Each row of a before or after table is a point. One or more steps were done to the points. Then noise was added and the rows were shuffled. The steps act on columns, c1 being the first. What was done? A step turns or swaps two columns, mirrors them in a line or flattens them onto one, adds a multiple of one to another, or multiplies or shifts one. Angles are multiples of 10 degrees, from the lower column toward the higher: turns from -170 to 170, lines from 10 to 170 but not 90. Use the fewest steps. Two steps may share a column if one is a turn and the other turns, adds or multiplies; they go together, in the order done. Otherwise the lowest column goes first.

Before, 14 rows:
[[-0.04  0.00  0.36]
 [-0.11  0.01  0.66]
 [ 0.02 -0.43  0.27]
 [ 0.00 -0.16  0.85]
 [-0.07  0.87  0.25]
 [-0.37 -0.21  0.14]
 [-0.46 -0.16  0.55]
 [-0.03 -0.08 -0.15]
 [-0.13  0.97  0.11]
 [-0.47  0.35 -0.12]
 [ 0.31 -0.02 -0.37]
 [ 0.32 -0.60  0.43]
 [-0.47  0.25  0.38]
 [ 0.09 -0.14  0.78]]
After:
[[-0.11 -0.29  0.68]
 [ 0.32 -0.88  0.43]
 [-0.10  0.58  0.24]
 [-0.04 -0.32  0.38]
 [-0.37 -0.51  0.12]
 [ 0.33 -0.33 -0.33]
 [-0.49 -0.46  0.59]
 [ 0.05 -0.71  0.31]
 [-0.49 -0.05  0.41]
 [-0.12  0.65  0.14]
 [ 0.01 -0.49  0.88]
 [ 0.07 -0.45  0.78]
 [-0.50  0.03 -0.10]
 [-0.02 -0.37 -0.17]]
Steps: shift c2 by -0.30

Before (13 x 6):
[[ 0.04 -0.93 -0.19 -0.17 -0.09 -0.33]
 [-0.02  0.21 -0.17  0.51 -0.27 -0.28]
 [ 0.32 -0.03  0.77 -0.37 -0.49 -0.34]
 [ 0.47 -0.35 -0.15 -0.28 -0.06  0.04]
 [ 0.52  0.32 -0.10 -0.30 -0.34  0.43]
 [ 0.15 -0.13 -0.08  0.17 -0.24 -0.27]
 [ 0.30  0.32 -0.02 -0.22 -0.51 -0.24]
 [ 0.12  0.34 -0.21 -0.48 -0.15  0.00]
 [-1.85  0.03  0.73  0.15 -0.31 -0.12]
 [ 0.35  0.15  0.08 -0.06 -0.49  0.29]
 [ 0.29 -0.09 -0.07 -0.46 -0.04  0.02]
 [ 0.44 -0.53  0.81 -0.35  0.14 -0.28]
 [-0.52 -0.14  0.03 -0.19 -0.58  0.03]]
After, 13 rows:
[[ 0.12  0.34  0.21 -0.48 -0.16  0.00]
 [ 0.33 -0.03 -0.77 -0.38 -0.48 -0.34]
 [ 0.46 -0.36  0.15 -0.28 -0.07  0.04]
 [ 0.04 -0.94  0.17 -0.16 -0.09 -0.33]
 [-0.54 -0.13 -0.03 -0.19 -0.57  0.03]
 [ 0.14 -0.13  0.07  0.17 -0.22 -0.26]
 [ 0.29 -0.09  0.07 -0.45 -0.04  0.02]
 [ 0.35  0.15 -0.09 -0.06 -0.48  0.29]
 [ 0.53  0.33  0.10 -0.30 -0.34  0.43]
 [ 0.30  0.31  0.01 -0.22 -0.51 -0.23]
 [-0.02  0.21  0.17  0.50 -0.28 -0.29]
 [ 0.43 -0.52 -0.81 -0.36  0.14 -0.29]
 [-1.86  0.04 -0.73  0.15 -0.32 -0.11]]
Steps: multiply c3 by -1

Before:
[[ 0.19  0.28  0.67 -0.25 -0.42  0.22 -0.25 -0.29 -0.33]
 [ 0.34  0.14 -0.21 -0.11  0.46 -0.74  0.08  0.25  0.44]
 [ 0.39 -0.27 -0.25 -0.14  0.13 -0.15 -0.08  0.70  0.07]
 [ 0.20  0.40  0.56 -0.65 -0.06  0.61 -0.75 -0.26  0.15]
 [-0.24  0.55  0.40 -0.59 -0.19 -0.20 -0.55  0.27 -0.50]
 [ 0.55 -0.18 -0.55 -0.54  0.53 -0.54  0.15  0.16 -0.13]
 [ 0.05  0.55  0.03 -0.49 -0.66  0.40 -0.53 -0.35  0.11]
 [ 0.29  0.07 -0.24 -0.58  0.36 -0.17  0.59  0.43  0.34]
 [-0.56  0.56  0.19  0.05  0.19  0.16 -0.46  0.02 -0.79]
 [-0.70  0.01  0.38 -0.38 -0.14 -0.01 -0.52 -0.20 -0.35]]
After (10 x 9):
[[ 0.34 -0.06 -0.07 -0.08 -0.30 -0.84  0.21 -0.29  0.42]
 [-0.21  0.50  0.44  0.30 -0.32 -0.02 -0.63 -0.58 -0.51]
 [ 0.22  0.52  0.44  0.62  0.41  0.44 -0.72 -0.21  0.18]
 [ 0.01  0.34  0.25  0.61 -0.13  0.76 -0.52 -0.04  0.12]
 [ 0.32 -0.05 -0.09  0.20  0.07 -0.41  0.72 -0.76  0.35]
 [ 0.54 -0.40 -0.35  0.29 -0.09 -0.76  0.29 -0.47 -0.13]
 [-0.70  0.21  0.14  0.45 -0.08  0.09 -0.76 -0.11 -0.37]
 [ 0.22  0.48  0.39  0.37 -0.10  0.46 -0.16  0.08 -0.31]
 [-0.56  0.43  0.41 -0.07  0.20 -0.08 -0.62 -0.02 -0.82]
 [ 0.35 -0.31 -0.25 -0.31 -0.02 -0.17  0.05 -0.58  0.11]]
Steps: add 0.3 times c1 to c7; flatten c2 and c3 onto the line at 40 degrees; turn c4 and c8 by 140 degrees; turn c5 and c6 by -50 degrees
